Every row gives one point. The last column is the point's height on a tilted bowl or saddle (a function of degree 2), plus a little noise. Count its main directions that bend up, bend down and stay straight.
(in the rows, 128 means zero)

Points (11 x 3)
[[ 76 152 126]
 [162 121 118]
 [165 173  86]
 [139 214  48]
 [148 157 122]
 [107 193  96]
 [151 164 112]
 [185 175  47]
 [ 88 136 140]
 [ 94  53  81]
 [176 127  96]]
Directions: 0 up, 2 down, 0 straight

Points (9 x 3)
[[188 187  59]
 [177 156 109]
 [124 132 146]
 [180 181  78]
 [166  90 102]
 [122 178  99]
 [118 160 123]
 [190 191  48]
 [140 169 120]]
Directions: 0 up, 2 down, 0 straight

Points (18 x 4)
[[ 93 169 112  90]
 [148 148 134 110]
 [101  71 181  68]
 [ 64 154 136 123]
 [134 135 132 104]
 [ 87 155 189 143]
 [122 153 180 106]
 [103 161 214 132]
 [103 177 178 117]
 [152  97  95 110]
 [ 85 134 149 119]
 [116 162  81  92]
 [140 199 175  83]
 [ 60 117 109  97]
 [156 244 158  40]
 [182  85  88 140]
 [ 63  38 110  26]
 [144 106 150  83]]
Directions: 1 up, 2 down, 0 straight

Points (18 x 4)
[[191 131 112  73]
 [112 151 129 107]
 [197 118  78  69]
 [151 127 230 226]
 [ 97 129 167 115]
 [ 75 151   7 217]
 [118 107  62 126]
 [ 94 158 156 114]
 [187 136  81  77]
 [191  84 179 170]
 [142  91 142 127]
 [104 141 134 102]
 [161 125 148 110]
 [143 165 147 119]
 [181  85 124 113]
 [108 118 131 105]
 [143 109 137 113]
 [148 116 125 102]]
Directions: 2 up, 1 down, 0 straight

Points (25 x 5)
[[152  60 158 111 163]
 [155 108  86 133 147]
 [ 27 149  61  86 201]
 [176 137 144 170 164]
 [155  42 165  90 183]
 [174 134  73 142 161]
 [109 117 117 212 167]
 [175 120 107 132 147]
 [134 145  94  99 153]
 [127 176 116  85 154]
 [177 241  81 177 241]
 [ 86 155 135  23 189]
 [ 92 171  95  65 170]
 [ 53 106 117  55 188]
 [126  74 120 146 144]
 [138 155 126 111 146]
 [132  46  98 186 151]
 [193 124 151 171 170]
 [208  87 143 157 161]
 [ 69  98 111 124 150]
 [110  77 133 118 149]
 [ 82 125  98 153 148]
 [154  52  72 140 149]
 [183 150 155 105 161]
 [ 88 143 146 164 144]]
Directions: 3 up, 0 down, 1 straight

Points (24 x 5)
[[167 179  87 195  87]
 [196 131 183 169  86]
 [137 102 154 115 119]
 [128 133 172 132 117]
 [ 42  86 157 171  48]
 [114 170  64 173 120]
 [144 160 136 140 119]
 [ 22 206  98  78  15]
 [ 91 125 140 174 102]
 [ 86 180  99 166  99]
 [165 162 155 107 111]
 [130  97 153 140 114]
 [134 147 102 139 129]
 [128 134 130 170 118]
 [ 99 148 118 140 119]
 [139  77 131 196  85]
 [176  24  97  99  73]
 [ 51 150  79 166 100]
 [ 57 199  99 148  74]
 [ 80 144 112  59  80]
 [132 175  96  81 101]
 [125 121  88 126 137]
 [145 113 246 100  97]
 [ 81 219 139 103  59]]
Directions: 0 up, 3 down, 1 straight

Points (42 x 7)
[[143 225 154  92 157 102  83]
 [106 111 132 144 163 124 115]
 [ 40 167 118 100 139  15 201]
 [188  94 160 159 160 177 209]
 [162 190 198  51 246  88  21]
 [174 137  99 122  81 111 131]
 [145 111  67 141 118 173 162]
 [ 91 149 152 174 148 141 101]
 [ 92 191  73 148  80 109 107]
 [157 126 164 180 129 149 164]
 [104  92 106 108 147 176  82]
 [ 44 168 165 183 106 121  95]
 [162  99 147 113 108 111 131]
 [127 182 167 187 139 103 108]
 [180  49 185 125 124 138 161]
 [100  55  99 144 124 150  97]
 [ 27 108 215 175 124 154 132]
 [159 107 115 204  33  94 105]
 [126 214  72 117  81  49 107]
 [ 88 160 156 199 129 120  97]
 [149 121 106 157 216 121 101]
 [143  93 185 108 198  76 114]
 [149 194 141 198 111 117  81]
 [137  78  67 147 172 149 137]
 [134  89 125  76 176 121  82]
 [ 47 129 145  75 175 180  24]
 [138  76 112 144 106 170 119]
 [ 42  93  62 107 154 127  98]
 [125 141 149  99 117 144 107]
 [ 93 147  78  75  71 143 112]
 [148  84 213 122 172 132 174]
 [ 86 134 149 115 189 223  39]
 [128 137 175 134 182 122 133]
 [194  82 102 128 148  91 150]
 [128  67 125 151 106 117 141]
 [130  95 141 107 125 160 105]
 [116 174  69  72 135 138 150]
 [203 169 126  91  67  88  61]
 [193 105 154 143 106 140 167]
 [175 121 109  66  72 159  83]
 [129 226  61 129  93 169 121]
 [108  54  43 165  78 153 127]]
Directions: 2 up, 3 down, 1 straight

Points (39 x 7)
[[ 76 151 124 141 134 105 127]
 [211 172 186 121 165  74  59]
 [ 79 150  92  83 142 134 117]
 [ 80 160 147  72 154 147  87]
 [196  76 112  94  43 179   9]
 [110 150 139 109 171 112 112]
 [147  90 148  81 127  88 143]
 [119 154 143 127 123 152 112]
 [196 203 134 163  45 149  75]
 [117 103 165 146 213 100  76]
 [118 190 152 161  56 115 104]
 [150  88  36 143 134  96 135]
 [165  72  83 148 120 165  88]
 [148 106 110  94 181 111 125]
 [170  84 173 104 116 162  68]
 [ 96 116  92 167 133  90 122]
 [175 152  93 189 103 177 104]
 [117  89 137 167  96 155  73]
 [  7  54 172 170 130  77 111]
 [240 173  89 161 123 100 127]
 [ 68 102 152 115  94 161 106]
 [123 226  41  84 195 128  65]
 [ 64 121  99 158 175 165 131]
 [108 166 148  89 123  72 136]
 [135 138 154  93 194 222  17]
 [ 87 139  95 125  82 120 119]
 [128  58  86 110 108 167  96]
 [103 102 172 140 174 172  88]
 [171 102 126 115 135 126 116]
 [148 100  51 117 163  80 142]
 [119 172  98 131 157  57 110]
 [171  83  91 109 129 183  89]
 [113  90  69 109 128  98 146]
 [191 118 168 127 166 146  70]
 [221 131  96  76 102  68 142]
 [126  32 131  91  87  86 136]
 [ 95 208  81 119  87  83 111]
 [ 10 186 116 148 101 179  46]
 [125  67 152  99 175 121 115]]
Directions: 1 up, 3 down, 2 straight

Points (74 x 9)
[[149 109 139 161 166 171  98 147 113]
 [147 123 146  85 106 172 127 105 177]
 [ 88 138 120  72 160 137 130 133  96]
 [154 104  86 141 128 124 132  74  98]
 [113 173 208 101 142 122 166 124  96]
 [199 150 108  89 146 110  96  77  99]
 [104 107 109 172 149  72 125 120 120]
 [154  98 122  96 156 107 134 184  79]
 [101 183 111 178 114  78 138 108 148]
 [117 102  78 157  86  47  92 111  67]
 [171  67 173 180 103 111 135  99  75]
 [ 67  96 146  72 108 195 155 116 180]
 [157 126 172 123 130 170 113 106 125]
 [134 120 184 150  86 137 174 149 170]
 [110 171 146 137 132 203 118 145 111]
 [153 123 105  91 176 122 222 167 189]
 [188 133  60 128 182  59 183 148 117]
 [ 90 134 166  17 127 192 168 163 215]
 [168 125  82 163 174 126 116 189 108]
 [ 88 113 100 156 149  50 113 154 141]
 [119 151  94 125 125 149 117 154 119]
 [ 97 131 149 117 156 153  93 167 102]
 [172 133 158 140  70 108  49 171 212]
 [100 179  88 165  64 120 116 178 207]
 [213  84 111  37 103  99 162 139 145]
 [164 160 132 146 126 126 167 140 125]
 [ 76 183  85 125  68 150 145  93 151]
 [104 121  92 114 215 127 194  98 227]
 [192 125 121 186 145 127  99 115  79]
 [ 27 143 110  93 157  49 128 152 169]
 [142  59 199 185 162 122 115 163 131]
 [126 187  79 141 161 121 164 121 180]
 [181 129  61 140 130 191 205 135 246]
 [ 80 190 127 155 127 140  66  72  85]
 [184 125 103 135 162 127 173  81 155]
 [180 185 189 109  93  86 134 155 112]
 [128 122 178  88 118 117 175 119 174]
 [195 249 187 109 137 155  86 151 121]
 [146  89 121  50 146  95 131 141  93]
 [144 150 151 209 141  62 109 156  92]
 [115 100 134 122 117 155 123  70 117]
 [138 121 187 166 139  96 101 109  70]
 [136 152 152 168 172 140 151 156  85]
 [106 122 159 190 115  66 141 154 143]
 [107 123 117 125 126 102  92 101  94]
 [107 148  94 191 146 162 148 136 116]
 [106 178 144 108 150 129 100 133  90]
 [126 142 126 111 152  88  84 143  84]
 [171 105  99  55  75 109 108  59 135]
 [ 87 137 139 104 139 130 148 135 126]
 [137 129  68  53 156 110  61 118  68]
 [142 141 152 108 177 102 143 134  68]
 [202 109 135 107 114 117 174 124 132]
 [ 99 138 167 105  53 186  96 129 221]
 [123 124 157 130 142 173 178  71 155]
 [136 146 128 131 158 105 146  77 106]
 [ 90 103 132 110 140 198 145 124 124]
 [118  99 184 128 116 143  89 148 162]
 [156  89 124  73 125 157 162 158 177]
 [114 156 125 102 150 143 133 148 108]
 [124  80  74 155 144 137 100 178  84]
 [ 49 138 121  90 207 152 166 126 116]
 [ 88 143 180  74 127  97 151 148 155]
 [ 58  51  88 147 151  98  77 138 124]
 [111  86 100 118  97 142  98 107  92]
 [142 116  85 160 133 135 106 131  93]
 [127 180  61 119 118 136 117 102 142]
 [ 90 152 129 127  84 118 162 117 170]
 [133  69 172 146 173 147 141 197 126]
 [ 77 145 130 128  94 141 128 138 137]
 [ 85 133 123 145 134 100 176  86 161]
 [134 155 145  92 171 103  97 117  61]
 [ 73 107 105 122 131 147  51  92  88]
 [136 122 153  82 135 142 154 144 144]]
Directions: 4 up, 3 down, 1 straight

Points (73 x 9)
[[123 143  82 127 100 184 154 163 115]
 [184 102 202  78 119 127  97 180 126]
 [123  97 230 102 181 142 175 139  85]
 [107 106 108 130 132 182  97 134 152]
 [142  47 116  62 113 157 137 130 192]
 [118 116  83 117 115 155 151 155 125]
 [100 120 115 112  89 160 114 116 153]
 [122 127  99  97  59 174 136 148 146]
 [160 134 114 227  90 100 129 119 130]
 [ 54 157 135 134 148  71 240 121  37]
 [188 136 140 136 132  85 174  37 160]
 [145 108 172 122 103 204  33 115 114]
 [173 137 141 111  73  43 122 203 129]
 [140 107 132 123 149  76 130 106 105]
 [175 141  53 171 114  91 136 179  71]
 [ 90 160 128  24 133  48  95 114 132]
 [ 76 121 230 106 142 231 151 173  72]
 [166  93  67 146  68 141 139  78 128]
 [147 107 109 115 176 113  38 178  80]
 [ 80 133 205  92  89 139  94 102 130]
 [ 75 142 126  69 160 112 148 124 132]
 [164 100 116 153 134 133  78  67 134]
 [ 44 120 138 140 109 154 112 174 132]
 [114 197 119 185 121 185 187 143  56]
 [159 190 187 142 240 159  77 143   7]
 [153 134 174 129  69 109 129 132 131]
 [ 19 122 182 127 145  85 129  96  68]
 [162 113 147  86 137  90 192 125 184]
 [111 153 149 127 178 100 110 136  76]
 [168 111 115 160 114 116  56 126 109]
 [ 84 128  88 118 214  68 138 146  46]
 [153 179 170 187 146  94 224 170  36]
 [ 92 132 162 171 172 112  89  90  68]
 [ 77 134 147 180 130 100 106 124  96]
 [176 139  96 102 143 181  97 126 151]
 [169 226 116 134 130 156 117 105  97]
 [122 156 128 154  98 119 181 142  98]
 [109 179 122 174 139 120  79 160  85]
 [160 130 146 142  67 179  68 102 130]
 [134 189  66 113 145 154 116 102 125]
 [103 100  99 132 108 180  93 156 147]
 [124 141 147  55 130 129  60 183  78]
 [113 165 131 121 139 157 152 132 113]
 [135 131 118 160 120 177 126  87 170]
 [160 140  87 159 108 105 141 159  95]
 [130 124 107 165 171  99 157 137  84]
 [ 99  68 122 146  95 123 185 170 109]
 [158 146 201 159 134 136 126  92 111]
 [155  74 105 133  66  81 123 143  98]
 [116 146  88 123 185 116  91  89  96]
 [164 153 155 151 115  73 249 133 118]
 [ 98 133 139 124 143 140 147  56 130]
 [114 215 163 124 109 172 167 112  97]
 [ 79 136 169 130  66 130 150  87 158]
 [ 91  27 122  88 106  25 158 126  81]
 [146 170 102  64 137 110 127 132 130]
 [ 94 147  56 152 163 147  96 109 125]
 [129 134 144 124  92 148 119 110 140]
 [159  85 131 105 140 154 165 106 180]
 [ 92 187 176  81 117 117 220 136 148]
 [174  44  83 166  79 146 124 150 127]
 [165 128 145  95 116 173 129 148 149]
 [109 138 168 211 153 152 138 109  93]
 [150  84 109 130  57 156 109 144 131]
 [164 147 103 144 129  79  96  67 100]
 [148 182 186 167 138  51 121 150  94]
 [ 82 126 169 163  96  83 120 143 111]
 [155  91 177 136 101  78  82  94  93]
 [ 99 111 127  86 145 102 142 138 128]
 [ 97 205 225  88 186 156 175 122  25]
 [128  74 138 140 157 124 225  96  93]
 [100 154 152 114  44 154 102 164 111]
 [118 125  95 105 118 140 115  80 140]]
Directions: 3 up, 3 down, 2 straight
